Rows are points. Each copy is the shape, with its points in the same order, stretched, turned, moved and blurred by noise. Some copies are also mirrored. Which?

Shape, 5 rows:
[[ 0.73 -0.06]
 [-0.13  0.66]
 [ 0.11  0.09]
 [-0.34  0.04]
 [-0.06 -0.26]]
Copy 1, 5 rows:
[[ 0.13 -0.49]
 [-0.69  0.12]
 [-0.11  0.02]
 [-0.15  0.46]
 [ 0.20  0.25]]
Copy 1 is: mirrored
Copy 2, 5 rows:
[[ 0.34 -0.71]
 [-0.35  0.05]
 [ 0.22 -0.18]
 [ 0.19  0.21]
 [ 0.51 -0.05]]
Copy 2 is: mirrored
Copy 3:
[[ 0.30 -0.50]
 [ 0.12  0.70]
 [-0.02  0.07]
 [-0.41  0.34]
 [-0.41 -0.12]]
Copy 3 is: only turned

Shape:
[[ 0.40 -0.34]
 [ 0.06 -0.31]
 [ 0.24  0.32]
 [ 0.13 -0.21]
 [-0.13  0.69]
 [ 0.43 -0.28]
 [ 0.03  0.33]]
Copy 1, 7 rows:
[[-0.63  0.11]
 [-0.29 -0.08]
 [-0.14  0.62]
 [-0.32  0.07]
 [ 0.38  0.75]
 [-0.68  0.18]
 [ 0.06  0.51]]
Copy 1 is: mirrored
Copy 2:
[[ 0.02  0.53]
 [-0.21  0.36]
 [ 0.29 -0.19]
 [-0.07  0.23]
 [ 0.26 -0.70]
 [ 0.12  0.54]
 [ 0.16 -0.31]]
Copy 2 is: mirrored
Copy 3:
[[ 0.30 -0.21]
 [ 0.07 -0.16]
 [ 0.02  0.39]
 [ 0.04 -0.14]
 [-0.29  0.63]
 [ 0.38 -0.12]
 [-0.16  0.41]]
Copy 3 is: only turned
Copy 4 (7 x 2):
[[ 0.60 -0.08]
 [ 0.45  0.28]
 [-0.08 -0.23]
 [ 0.35  0.13]
 [-0.67 -0.03]
 [ 0.51 -0.08]
 [-0.18  0.02]]
Copy 4 is: mirrored

Shape, 6 rows:
[[ 0.15 -0.41 -0.13]
 [-0.21  0.17 -0.31]
 [ 0.38 -0.28  0.31]
 [ 0.06  0.36 -0.78]
 [ 0.12 -0.31 -0.59]
 [-0.29  0.19  0.31]]
Copy 1 (6 x 3):
[[ 0.12  0.30  0.30]
 [-0.38  0.05 -0.27]
 [ 0.47  0.02  0.19]
 [-0.37  0.47 -0.62]
 [-0.16  0.64  0.06]
 [-0.12 -0.57 -0.12]]
Copy 1 is: mirrored
Copy 2 (6 x 3):
[[-0.05 -0.46 -0.04]
 [-0.20  0.19 -0.37]
 [ 0.18 -0.36  0.33]
 [ 0.00  0.05 -0.84]
 [-0.08 -0.52 -0.43]
 [-0.17  0.50  0.12]]
Copy 2 is: only turned
Copy 3:
[[-0.20 -0.14 -0.19]
 [-0.16  0.46  0.09]
 [ 0.22 -0.36  0.04]
 [-0.20  0.72 -0.41]
 [-0.33  0.16 -0.49]
 [ 0.12  0.27  0.63]]
Copy 3 is: only turned

Shape:
[[-0.25  0.26 -0.15]
 [-0.33 -0.47 -0.26]
 [-0.05 -0.05  0.18]
 [-0.30  0.41  0.23]
 [ 0.31 -0.23 -0.43]
 [ 0.41 -0.61 -0.20]]
Copy 1 (6 x 3):
[[ 0.46  0.21 -0.06]
 [ 0.25 -0.36 -0.63]
 [ 0.10 -0.17 -0.04]
 [ 0.46  0.16  0.32]
 [-0.16  0.09 -0.49]
 [-0.53 -0.39 -0.62]]
Copy 1 is: mirrored
Copy 2 (6 x 3):
[[ 0.26  0.44 -0.24]
 [-0.53  0.18 -0.65]
 [ 0.18 -0.17 -0.19]
 [ 0.60  0.05 -0.28]
 [-0.35  0.28  0.16]
 [-0.64 -0.20  0.08]]
Copy 2 is: mirrored

Shape, 8 rows:
[[ 0.58  0.51 -0.18 -0.16]
 [ 0.70 -0.08  0.04 -0.09]
 [-0.63  0.44  0.05 -0.16]
 [ 0.44 -0.05  0.01 -0.39]
 [ 0.22  0.21 -0.17  0.05]
 [ 0.19  0.36  0.48 -0.13]
 [-0.75 -0.15 -0.11  0.36]
 [ 0.25 -0.11  0.22 -0.45]]
Copy 1:
[[ 0.70  0.07  0.23  0.10]
 [ 0.37  0.00 -0.37  0.44]
 [-0.37  0.35  0.50 -0.68]
 [ 0.36 -0.04 -0.43  0.06]
 [ 0.16 -0.02  0.22  0.09]
 [ 0.03  0.65 -0.01 -0.03]
 [-0.96 -0.01  0.40 -0.25]
 [ 0.10  0.16 -0.53 -0.07]]
Copy 1 is: mirrored
Copy 2:
[[-0.08 -0.22 -0.52  0.33]
 [ 0.08 -0.40 -0.02  0.35]
 [-0.44  0.62 -0.33 -0.40]
 [-0.17 -0.38 -0.14  0.13]
 [ 0.02  0.06 -0.34  0.01]
 [-0.48  0.16 -0.01  0.28]
 [ 0.16  0.74  0.02 -0.66]
 [-0.31 -0.24  0.02  0.04]]
Copy 2 is: mirrored

Shape, 9 rows:
[[-0.03 -0.06 -0.31  0.16]
 [-0.86  0.08 -0.04  0.19]
 [ 0.11 -0.24 -0.31 -0.20]
 [ 0.10 -0.09  0.81  0.57]
 [-0.43  0.21 -0.34 -0.03]
 [ 0.16  0.03  0.19 -0.12]
 [-0.03 -0.16  0.48 -0.19]
 [ 0.06 -0.11 -0.02  0.20]
 [-0.43 -0.17 -0.21 -0.17]]
Copy 1, 9 rows:
[[ 0.17  0.17 -0.24  0.28]
 [ 0.40  0.41 -0.74 -0.45]
 [-0.07  0.02 -0.33  0.44]
 [ 0.19 -0.31  0.40 -0.36]
 [ 0.12  0.45 -0.47 -0.07]
 [-0.22  0.00  0.04 -0.05]
 [-0.26 -0.22 -0.09 -0.30]
 [ 0.14 -0.06 -0.09  0.15]
 [ 0.08  0.15 -0.69  0.02]]
Copy 1 is: mirrored
Copy 2, 9 rows:
[[-0.32 -0.06 -0.29 -0.14]
 [-0.25  0.81 -0.55 -0.61]
 [ 0.16 -0.52 -0.33 -0.12]
 [-0.51  0.32  1.24 -0.31]
 [-0.13  0.39 -0.72 -0.03]
 [ 0.15 -0.05  0.34  0.03]
 [ 0.42 -0.02  0.48 -0.25]
 [-0.32 -0.12  0.10 -0.13]
 [ 0.16 -0.04 -0.61 -0.45]]
Copy 2 is: only turned
Copy 3:
[[ 0.22 -0.21 -0.07 -0.12]
 [-0.50 -0.07  1.02 -0.14]
 [ 0.17  0.26 -0.45 -0.30]
 [ 0.73 -0.06  0.86  0.44]
 [-0.45 -0.16  0.16 -0.05]
 [ 0.08  0.23 -0.17  0.21]
 [ 0.03  0.59  0.24  0.13]
 [ 0.39 -0.09  0.08 -0.01]
 [-0.27  0.31  0.22 -0.36]]
Copy 3 is: only turned
